Each wall is flat, endless, passes through zero and stands at right angles to its row. A trip goes straight from one point to another. Which walls does it cross, in order?

Walls:
(1): -1.2, -7.6, -1.2
(2): -0.4, 3.8, -3.9
(3): -4.6, -6.5, 1.1
(4): -2.8, 4.1, -0.9
(5): -4.1, 7.1, 0.8
(6): -1.2, 0.9, -0.6
Trips:
0.2, 0.1, 5.1 to 0.1, -5.4, -3.6 => 5, 1
0.4, 2.1, -5.0 to 2.5, 2.9, 0.5 => 6
4.3, 1.4, -4.3 to 1.9, -0.7, -2.6 => 1
-0.4, -1.1, 4.2 to -4.8, 6.4, 0.3 => 5, 1, 4, 6, 3, 2

Walls:
(1): 2.6, 2.5, -5.0, 3.2, -5.1, -0.9, 2.3, -3.4, -0.7, -0.8, -7.5
(2): -3.0, 1.0, -5.9, -0.2, -3.8, -0.7, -3.0, -4.8, 5.8, 3.6, 1.8
(3): 3.6, 2.1, 0.8, -2.1, 4.5, 0.3, 1.1, -0.1, -0.3, -1.4, -2.7
(4): -3.0, 1.6, -5.5, -2.7, 0.8, -7.5, -0.6, -2.3, 2.0, -2.4, -1.7
(5): 0.7, 4.7, 1.5, -0.3, -4.4, -4.4, 1.7, -0.2, -3.4, -6.8, -0.9
(6): -1.2, 2.8, 3.1, 1.2, 2.0, 5.0, -4.4, 3.9, -3.7, 0.9, -0.4
(7): -3.5, 1.4, -5.1, 2.7, -4.9, 4.0, -4.2, -1.5, 1.2, 0.5, -0.4
(8): 1.1, -0.7, -1.3, 1.2, 2.9, 4.7, -0.8, 0.4, 1.5, 0.5, 6.0
(9): -4.6, -3.2, 2.5, 1.1, -4.7, -4.2, 3.1, 6.5, -1.3, -5.3, -5.3
Trips:
-1.9, 5.4, 4.5, -3.1, 0.6, -1.1, 1.0, 7.9, -4.8, 3.2, -0.8 to -5.7, -3.0, -0.9, 8.0, 1.0, 2.5, -4.8, -0.4, -3.3, -2.3, 0.3 => 3, 7, 8, 5, 2
1.1, 1.0, 4.0, -4.1, 2.8, -0.1, -1.0, -0.8, -2.8, 4.4, -7.4 to -0.8, -4.2, -4.5, -6.1, 1.1, -1.2, -4.9, -2.6, -2.8, -1.3, 3.4 => 4, 1, 2, 6, 8, 7, 3
-4.9, 0.5, 0.0, -1.4, 1.5, 1.9, -4.3, -2.3, 1.4, -1.1, -2.1 to 1.2, -0.4, -2.1, 0.9, -7.8, -1.5, 2.4, -3.1, 1.1, 0.8, 2.5 => 1, 6, 5, 9

Walls:
(1): 1.4, 0.7, 2.1, 1.0, 6.3, -3.8, -0.9, 2.1, -0.1, 3.6, 2.3, -3.9, 2.4, 1.9, -0.5, 1.5, 3.8, -3.0, 6.2, 1.9
(2): 0.0, -0.7, -5.2, -1.1, 0.0, 2.8, 3.8, 2.8, -4.7, -3.8, 0.2, 0.1, 0.4, 2.9, 0.8, -0.4, -1.9, -0.4, 1.0, 1.5
(3): -0.8, -0.7, -2.2, -2.5, -0.1, 1.3, -1.6, 3.6, 5.3, 6.2, 3.5, -1.3, -2.7, -5.2, -2.1, -0.6, 4.4, -0.9, 6.7, -4.8
(4): -2.7, -2.0, -1.1, 5.3, -8.1, -2.4, -1.3, -0.9, -0.7, 5.0, -0.5, -5.8, -2.2, 2.9, -3.8, -1.4, 0.9, 4.2, 2.0, 11.3
(5): -0.1, 4.4, 6.0, 2.2, -3.7, -1.2, 2.0, 4.5, 1.5, 0.3, -1.1, -3.6, 1.0, 1.1, -6.2, -0.9, 0.1, -1.7, 1.7, -2.6
(6): 1.5, -4.4, 5.1, -0.7, 1.5, 0.7, -5.0, 5.6, -5.5, -0.5, -4.9, 0.9, 0.2, -0.8, 1.7, -2.0, 2.1, 2.8, -2.7, 5.0
(7): -5.7, 0.2, -4.1, 5.3, 2.5, 3.9, 2.1, -3.0, 2.7, -5.7, -0.6, -1.0, 3.7, 7.2, 3.0, 5.7, -1.5, 1.1, 0.7, -3.1
(8): 4.2, -0.2, -5.5, -5.3, -3.6, -2.7, 0.3, 4.0, -1.1, 2.1, -1.9, 2.5, 3.6, 5.6, 2.2, -3.3, 2.2, 2.5, 3.0, 0.9
(9): 3.4, 3.8, -2.2, 1.1, 4.1, 2.6, 5.2, -6.3, -2.1, -1.0, -1.0, 5.5, -1.4, 1.9, -6.0, -0.6, -1.1, 0.3, 3.1, 3.7
(10): -7.9, 3.8, -0.9, 0.4, -1.9, 6.4, -1.7, 7.3, 1.3, 1.3, 5.1, 5.7, -1.8, 4.6, 2.2, -0.1, 2.6, -2.2, 1.5, -3.1
Trips:
-0.1, 0.5, 0.3, 3.6, 0.8, -2.2, -0.6, 0.3, -0.2, 5.3, -7.9, 3.5, 3.7, 0.6, 4.3, -1.7, -6.4, 2.1, -0.3, -1.8 to 2.0, 0.7, -0.2, -2.7, 2.0, -0.2, 1.3, 1.1, -3.5, 2.0, 0.6, 1.9, 4.1, -0.4, 0.6, 2.2, -4.4, -1.5, 2.6, 5.8 => 9, 2, 1, 7, 4
-3.1, 0.4, 2.3, 2.1, 4.8, 2.9, 4.9, -1.4, 3.2, 0.3, 0.1, -0.2, 4.1, -4.3, 4.3, 2.5, -3.8, -3.0, -0.8, 1.1 to 5.9, 2.7, -5.7, -0.3, 2.4, 1.5, 7.3, 0.4, -1.4, 0.3, -1.8, -1.3, 3.3, 4.8, 5.1, 0.4, -1.1, -0.1, 1.3, -3.4 => 2, 8
